Each row of a before or after table is a point. One or more steps were done to the points. Then noise was added and the rows were shuffled. The steps act on how far a point lies along the listed directions, d1 being the first. Name the steps. A step turns or swaps two directions, mirrors them in a line or flattens them onto one, adds a multiple of one to another, or multiplies one. Angles are multiples of 10 degrees, from the lower direction toward the higher: turns from -170 to 170, lines from 10 to 170 but not 90. Use the fewest steps. Two steps may share a direction if one is a turn and the other turns, adds or multiplies; they go together, in the order done. Otherwise the lowest direction goes first.

Directions:
(1): [ 2.3 -3.0]
(2): [-3.0 -2.3]
Before (11 x 2)
[[-0.5 -1.7]
 [-0.1 -1.0]
 [-0.3  0.8]
 [ 1.2 -4.5]
 [-2.1 -4.2]
 [ 0.1  0.7]
 [ 0.1  2.2]
 [ 1.0  3.8]
 [ 6.0  0.9]
 [ 1.0 -0.9]
 [-4.9 -4.9]]
After (11 x 2)
[[ 1.9 -0.4]
 [ 4.6 -2.2]
 [-0.6  2.6]
 [-4.2 -4.5]
 [-0.5 -2.8]
 [-1.1  1.3]
 [ 0.2 -0.4]
 [ 0.4 -1.1]
 [-0.9  0.4]
 [ 8.2  2.8]
 [-0.2  0.5]]
Steps: add -1 times d1 to d2

Directions:
(1): [ 1.3 -0.9 -4.3]
(2): [ 2.5 -3.6  1.5]
(3): [3.7 2.8 0.5]
Before (12 x 3)
[[-1.7 -1.1 -0.6]
 [ 3.5  0.0  1.8]
 [ 2.3 -2.0  3.2]
 [ 0.6 -1.3 -1.3]
 [ 0.1  0.3 -1.5]
 [-2.3 -2.1 -0.6]
 [ 2.8 -2.7  3.0]
 [ 2.8 -1.0  2.5]
 [-1.6 -1.2 -0.7]
 [ 0.7 -0.5 -1.8]
 [ 1.6 -0.7 -2.7]
 [-0.2 -1.0  0.7]]
After (12 x 3)
[[-0.7 -0.3 -2.2]
 [-0.3 -3.0  0.7]
 [-0.9 -0.6 -1.9]
 [-1.5 -1.2  1.0]
 [-2.1  0.5  0.0]
 [ 1.4 -1.9  0.1]
 [-0.3 -1.9 -2.1]
 [ 5.6 -4.3  4.1]
 [ 4.3 -3.1  4.5]
 [ 7.9 -8.0  3.8]
 [-1.8 -1.9  2.0]
 [ 7.0 -6.3  3.5]]
Steps: mirror d1 and d3 in the line at 120 degrees; multiply d2 by 2.5

Directions:
(1): [-2.6 -2.6 -3.9 -0.5]
(2): [ 3.2  0.1 -2.7  3.3]
(3): [ 1.2 -4.6  2.3  0.9]
(4): [-3.2  0.5  1.2  4.1]
Before (8 x 4)
[[-2.1  2.4  0.1 -1.0]
 [ 2.7  0.2  6.2  1.8]
 [-0.9 -1.7  3.2  1.6]
 [-4.1 -0.7 -1.4  4.6]
 [-2.2  3.6 -0.7 -2.5]
 [-3.6  1.0 -6.5 -2.9]
 [-2.3 -1.6  1.6 -0.7]
 [-1.3 -1.1 -3.0  0.8]]
After (8 x 4)
[[-2.1 -1.7  3.4  4.9]
 [-2.1  1.7 -0.4 -1.3]
 [ 1.4 -0.3 -2.6 -2.0]
 [-2.0 -3.3  0.7  1.8]
 [-2.6  3.7  0.0 -2.6]
 [-1.3 -2.6  1.1 -1.5]
 [ 1.7  2.7 -2.9 -6.2]
 [-2.0 -2.3 -5.7 -0.3]]
Steps: turn d1 and d4 by -70 degrees; turn d2 and d3 by -10 degrees

Directions:
(1): [ 3.7  3.9  2.1 -0.3 -1.3 -2.8]
(2): [-3.1  2.5  2.0  3.1 -3.2  2.0]
(3): [ 1.8 -3.0 -2.2  2.3 -4.3 -1.6]
Before (9 x 6)
[[-2.1 -3.5 -3.7 -3.4  3.9  1.7]
 [ 3.0  6.8  3.9 -1.3  2.7 -3.4]
 [ 3.2 -4.8 -3.1 -1.3  1.8 -3.4]
 [-0.9 -0.9  0.4  1.6  0.2  0.2]
 [-0.2  1.3  2.9 -2.9  2.1 -0.5]
 [ 2.8  0.7 -1.4 -4.1  4.3 -1.2]
 [-4.4  0.0  1.5  1.0  3.3  3.8]
 [-3.1 -2.3 -2.8 -1.8  2.7  1.6]
 [-0.8 -3.5 -0.6 -0.5 -2.2  1.1]]
After (9 x 6)
[[-7.0  3.1  2.7  2.8  1.2  3.6]
 [ 1.7 -0.2  0.5 -2.8  6.1 -0.4]
 [ 2.6  3.1  2.2  2.4 -4.1 -3.6]
 [ 2.5 -2.1 -0.3 -1.9 -1.6 -1.5]
 [-0.3  6.1  2.6  0.6 -1.1  0.5]
 [-2.3  1.4  3.4 -1.4  1.1  1.0]
 [ 2.8  2.7 -0.4 -3.0  1.8 -2.8]
 [ 0.6 -1.2 -0.1  0.6  1.2 -1.0]
 [ 4.1  4.5  0.6 -3.2  0.6 -3.0]]
Steps: turn d1 and d2 by 120 degrees

Directions:
(1): [ 3.1  0.0 -0.4  2.7  0.2  0.1 -3.1  5.5]
(2): [ 4.0 -1.1 -2.1  0.2  5.4  0.9  0.9 -2.2]
Before (14 x 8)
[[-2.6  0.4  1.1 -1.1 -2.0  0.3  0.9 -1.3]
 [-1.4 -0.7 -0.1 -1.3 -0.7  0.1  0.9 -1.3]
 [-1.8  0.6  0.5 -0.6 -1.9 -0.7  0.8  1.1]
 [-0.1  0.4 -0.4 -0.7  0.2 -1.1 -1.0  0.1]
 [ 3.6 -0.7 -1.4 -1.3  5.8 -0.3  2.0 -4.5]
 [-1.1  0.4  0.6  0.2 -1.7 -0.3 -0.2  1.3]
 [-2.2  1.0  1.1 -0.9 -2.3  0.2  0.6 -1.5]
 [-1.2  0.9  1.1  0.8 -1.0 -0.5 -1.5  3.9]
 [ 1.2 -0.8  0.7  1.4  0.0  0.5 -0.7  3.3]
 [ 0.1  1.0 -1.1 -0.2  0.4  0.0 -0.1  0.1]
 [-2.4 -0.2  0.1 -0.6 -2.3 -1.0 -0.1 -0.3]
 [-2.6 -0.3  1.5 -0.4 -2.6 -0.7  0.4 -0.6]
 [-1.9 -0.3  1.1 -1.2 -2.0 -1.1  1.8 -0.5]
 [-2.6 -0.3  1.3 -0.7 -2.7 -0.3  0.3 -1.6]]
After (14 x 8)
[[-3.6  1.1  2.0  0.2 -5.2 -0.9 -0.8  2.7]
 [-6.1  0.7  3.0 -1.1 -7.2 -1.0 -0.6  0.2]
 [12.2 -2.8 -5.8 -1.0 17.0  1.4  4.0 -9.3]
 [-2.0 -0.5  0.2 -1.5 -1.5 -0.1  0.8 -0.9]
 [-4.8  1.5  2.0 -0.7 -6.1 -1.5  0.1  2.8]
 [-5.6  0.5  1.8 -0.8 -6.4 -1.5 -1.2  1.6]
 [-4.6  0.3  2.5 -1.4 -5.7 -1.8  1.2  0.9]
 [-0.3  0.6 -0.4 -0.8 -0.2 -1.3 -1.2  0.1]
 [ 1.0 -0.6  0.9  1.6 -0.6  0.5 -0.7  3.5]
 [-6.2  0.6  3.4 -0.6 -7.4 -1.5 -0.5  1.5]
 [-5.3  1.9  2.4 -1.1 -6.1 -0.3  0.0  0.0]
 [ 0.4  1.0 -1.3 -0.2  0.8  0.4 -0.1  0.0]
 [-4.3  1.8  2.8  0.7 -5.5 -1.1 -2.3  5.8]
 [-5.6  1.1  2.5 -1.4 -5.8 -0.2  0.1  0.3]]
Steps: multiply d2 by 3

Directions:
(1): [ 3.1 -2.7  5.0 -0.1  1.5  0.9 -2.7  2.2  2.8]
(2): [ 0.3  2.0  1.4  4.0  4.1  2.8  4.0  1.2 -1.0]
Before (11 x 9)
[[ 2.7 -3.9  5.0 -4.7 -1.1 -0.6 -6.3  0.7  4.5]
 [-1.4  1.6 -4.6 -2.5 -0.6 -2.1 -0.8 -2.0 -1.4]
 [ 0.0 -1.4 -2.7 -3.0 -4.9 -2.4 -2.3 -1.5  1.7]
 [ 1.5 -0.8  1.6  1.8  0.8  0.6 -0.2  1.4  0.9]
 [ 0.4 -1.3  1.0  0.3  1.1  1.7 -2.0  0.2  1.6]
 [ 1.5 -1.6  4.3  1.6  2.4  3.4 -1.1  3.2  1.6]
 [-0.7  0.9 -4.6 -3.0 -4.5 -1.6 -1.2 -2.6 -0.1]
 [ 4.2 -4.2  6.7 -1.5  0.6 -0.4 -5.8  3.7  3.0]
 [ 0.3 -1.2  2.7 -0.9  1.1 -0.4 -1.0  0.0  0.6]
 [ 0.8  1.8  0.8  2.8  0.7  1.2  3.0  1.9 -2.1]
 [ 0.3  2.2  2.2  4.8  5.6  1.6  3.1  1.1 -2.1]]
After (11 x 9)
[[ 4.6 -2.4  8.1  2.5  4.5  2.3 -2.0  4.7  2.2]
 [-0.9  0.1 -5.1 -4.6 -6.2 -2.6 -2.8 -3.1  0.3]
 [ 0.8  1.6  0.6  2.4  0.7  0.9  2.6  1.8 -1.9]
 [ 0.4 -0.8  3.0 -0.1  2.2  0.3  0.0  0.2  0.4]
 [ 1.6 -0.5  1.8  2.6  2.0  1.3  0.7  1.8  0.7]
 [ 0.5 -0.6  1.3  1.3  2.3  2.3 -1.1  0.4  1.3]
 [ 0.5  2.3  2.3  4.7  6.0  1.8  3.4  1.2 -2.1]
 [-0.2 -1.6 -2.9 -3.4 -5.5 -2.8 -2.7 -1.5  1.8]
 [ 3.1 -2.4  6.0 -1.6  2.2  1.6 -2.9  1.6  3.6]
 [-1.5  0.8 -5.2 -4.4 -2.1 -3.2 -2.5 -2.6 -1.0]
 [ 1.7 -0.5  5.1  3.7  4.7  4.7  1.1  3.6  0.9]]
Steps: add 0.7 times d1 to d2

Directions:
(1): [ 0.4 -2.0 -2.9  0.7  0.0  0.2  4.8  1.6 -1.0  2.5 -5.7]
(2): [-0.7 -2.3 -2.9 -4.1 -5.5 -2.2 -0.6 -3.0  1.5 -1.0 -0.3]
(3): [-3.4  2.5  2.7 -0.4 -2.7  3.7 -0.2  1.2  0.4 -3.9 -4.0]
(4): [-5.2 -1.3 -0.5 -0.8  3.2 -1.0 -1.7  1.1  5.3  2.1 -0.9]
(5): [ 1.1  3.1 -5.2  1.2  1.6  3.9  0.9 -3.2  2.9 -1.5  0.6]
Before (12 x 11)
[[-2.1 -2.3  3.3 -0.4  1.7 -4.4 -4.1  0.3  0.9  0.6  2.9]
 [-2.1  0.5  5.3  1.3  0.1 -2.2 -1.1  3.1  0.4  0.0  0.4]
 [-2.0  0.7  4.6 -1.7  0.2 -2.2 -2.7  0.3  2.1 -3.4  2.6]
 [-3.0 -3.2 -0.3 -0.3 -0.8 -1.9  1.7  2.1  1.9  1.9 -4.0]
 [ 0.4  0.2 -3.3 -1.3  3.7 -4.0 -2.6 -2.8  2.7  1.5  7.1]
 [-0.3 -0.4  1.7 -0.1 -1.7 -1.3  0.2  0.9 -1.6 -1.5 -2.3]
 [-2.4  4.5  1.1  1.2  3.1  1.1 -3.2 -0.4  3.9 -0.4  2.9]
 [-2.9 -0.3  4.6 -1.3  0.4 -2.5 -4.2  2.4  1.5 -1.5  2.3]
 [-1.2 -1.6 -1.1 -0.4 -0.2 -0.8  2.5  1.7  0.1  0.5 -3.0]
 [-3.3 -0.5  4.8 -2.4 -1.1 -3.4 -3.4  1.3  2.5 -0.5  2.5]
 [-2.2  2.0  6.0  4.4  7.1 -1.3 -2.8  2.8  0.0  1.4  2.4]
 [-2.0  1.7  2.8 -2.0 -0.8 -0.9 -3.7  0.6  1.0 -1.7  1.3]]
After (12 x 11)
[[ 2.2 -0.6  5.1 -2.3 -5.7 -3.1 -0.8  0.6 -4.0 -2.7  2.4]
 [-0.1  1.6  2.1  3.4 11.1 -3.0 -1.8  3.4  0.2  4.8  6.5]
 [ 3.7 -0.7  5.4  2.4  0.1 -2.7 -1.8  1.0 -6.0 -0.3  3.1]
 [ 1.6 -0.2 -0.9 -0.4 -4.7 -0.3  0.6 -1.7 -2.0 -3.1 -1.8]
 [ 0.0 -1.8 -0.6 -0.7 -2.1 -0.9  1.8  0.8 -1.0 -0.6 -1.7]
 [ 1.4 -0.3  3.2 -2.7 -4.0 -2.6 -0.8 -0.9 -0.7 -4.6  1.8]
 [ 0.7 -2.9  1.9 -0.9 -4.6 -2.5  1.9  1.1 -2.9  0.2 -2.3]
 [-4.1  1.8  3.0 -0.6  1.9 -1.4 -3.8  1.9  3.6  1.3  1.3]
 [ 1.5  2.2  7.4  5.8  4.8 -1.2 -0.6  3.6 -5.2  0.5  2.4]
 [ 3.1  0.8  4.3  1.0 -4.6 -1.4  1.0  1.1 -4.5 -1.8  1.1]
 [-0.3  0.7  1.6 -3.1 -4.7 -1.4 -2.4 -0.5 -1.4 -2.6  0.7]
 [ 2.2 -0.3  4.4 -1.2 -4.8 -2.5 -1.7  1.1 -4.2 -3.1  1.9]]
Steps: multiply d1 by 0.7; add 1.5 times d3 to d2; multiply d5 by 1.6; turn d4 and d5 by -70 degrees
